Each row is a point. The points of each table are mixes of a few directions, plus a little noise. Count the directions of each table, and those that both share. Where both have some left over, give the other angles between the two spaces (their principal angles), to ten degrees, smallest first.

First (4 x 2)
[[  0.5  18.0]
 [ -0.7 -39.4]
 [  0.1   6.5]
 [  0.6  15.1]]
Second (7 x 2)
[[-22.2   3.9]
 [-32.1   6.6]
 [ 34.5  -6.3]
 [ 11.2  -2.1]
 [-19.8   4.0]
 [ 18.4  -3.4]
 [  9.7  -2.0]]
Directions: first 1, second 1, shared 0; angles 80

First (8 x 4)
[[ 37.8 -18.5  12.3  17.2]
 [-16.8  11.9  -6.6  -9.8]
 [-21.5  14.4  -7.8 -12.1]
 [ -0.4  11.8  -2.4  -6.5]
 [ 45.0  -2.6  10.8  10.5]
 [-17.2  21.1  -7.8 -15.0]
 [-16.8  -9.5  -2.5   1.5]
 [-10.8 -28.9   2.9  13.4]]
Second (7 x 4)
[[ 19.9 -29.3   7.1   2.8]
 [-12.1  -5.4   2.6 -13.5]
 [  5.2 -21.3   3.5  -5.1]
 [ -8.7  44.9 -25.8  20.4]
 [ -6.3  -1.1  18.5 -12.8]
 [ -5.9  12.5  20.1  -8.0]
 [  7.8  -0.8 -25.9  16.2]]
Directions: first 2, second 3, shared 1; angles 50

First (7 x 8)
[[ 13.5 -32.2   3.6   0.2   2.0 -27.5 -14.9   4.6]
 [ -1.1  -2.2   0.5  -4.1  -1.2  -3.3   1.3  -1.7]
 [  6.3 -20.2   2.6  -4.6  -0.2 -18.6  -6.3   0.6]
 [-18.2  47.9  -5.6   3.0  -1.7  41.9  20.0  -5.2]
 [ 17.1 -30.5   2.2   9.9   5.3 -24.6 -20.0   9.0]
 [ -4.5  -6.8   2.6 -15.0  -4.6  -9.7   6.4  -6.3]
 [-13.1  44.6  -5.8  10.4   0.6  40.6  13.6  -1.7]]
Second (9 x 8)
[[ -6.8  -4.1 -35.0 -10.9   2.7  20.0  -1.9 -23.0]
 [  0.5  -4.5  26.1   6.6  -9.8 -16.4   3.2  19.7]
 [-19.2 -22.9   4.8  -6.9  -3.5 -12.0 -12.1  15.3]
 [ 40.5   2.9   3.1   5.2 -12.1  22.8  -2.6  -1.8]
 [ -7.7   8.3   7.7 -19.7  -6.4   1.9  12.9  -6.5]
 [  6.3 -25.1  13.2  25.7   9.8 -18.7 -32.4  33.4]
 [ -2.1  24.7  -6.2   9.3   3.1  -1.7  23.9 -16.5]
 [-13.7 -21.2 -34.8   1.6   0.7   8.9 -11.1  -9.3]
 [  2.3  41.8  21.1 -11.0  15.5  -4.9  20.2 -11.3]]
Directions: first 2, second 5, shared 1; angles 50

First (9 x 11)
[[  9.3   5.9  11.0   9.3  -1.0  -8.9  -0.8  10.0  -7.7   7.3 -27.8]
 [ -4.3  -4.2  -4.8  -6.6  -0.6   3.7   2.8  -5.4   5.2  -4.7  15.5]
 [ 45.2  20.5  24.6  -8.5   9.5 -43.8  32.4  14.4 -24.8  -1.0  -4.3]
 [ -7.8 -12.7  -5.6  -5.7  -8.9   5.8  11.1  -8.3  12.9  -8.8   6.8]
 [-21.3 -24.3  -7.6   4.6 -20.9  17.2   7.4  -8.3  24.5  -8.5 -21.8]
 [ 41.5  19.2  19.5 -14.4  12.2 -39.8  31.4   9.6 -23.0  -4.3  12.9]
 [-19.4  -2.8 -14.3  -1.3   4.0  20.0 -20.0  -7.9   6.5   1.2  24.0]
 [-22.3  -8.0  -9.2  12.1  -5.0  22.4 -23.3  -2.6   9.7   5.8 -13.7]
 [-21.1   6.7 -11.9  10.0   9.9  23.3 -41.8  -0.2  -2.7  12.3  10.2]]
Second (10 x 11)
[[ 21.5  21.2  26.9  -9.5  13.4  -2.2  47.2  29.5  -1.8  17.6  -5.9]
 [-10.0  -5.5 -12.7  12.7 -17.2  30.3  -6.4 -32.3  -4.1 -18.5  10.0]
 [ -7.1  -5.1  -8.3   2.2  19.3 -44.0 -24.3  19.0   9.4   9.1  -2.0]
 [  3.3   7.3   4.7   3.1   3.3   4.9  15.6   1.6  -0.3   0.8   2.7]
 [ 19.9  12.4  23.6 -17.6  14.5 -17.6  27.8  36.9   0.3  22.0 -12.5]
 [-16.7 -15.7 -20.2   8.7 -10.8   4.9 -32.8 -24.8   0.4 -14.4   5.7]
 [-12.6   5.0 -14.2  28.2   5.4   2.5   0.5 -19.4   3.0 -13.6  18.6]
 [-15.5   2.1 -17.5  30.2   1.2   7.9  -3.1 -27.3   2.4 -17.3  20.2]
 [  9.7  -6.1  10.0 -24.4 -11.6   7.5  -2.7   8.9  -5.0   7.1 -15.3]
 [  6.5 -16.5   6.8 -33.5 -18.2   5.7 -20.6   7.7  -4.9   7.0 -21.6]]
Directions: first 3, second 3, shared 0; angles 40, 70, 70
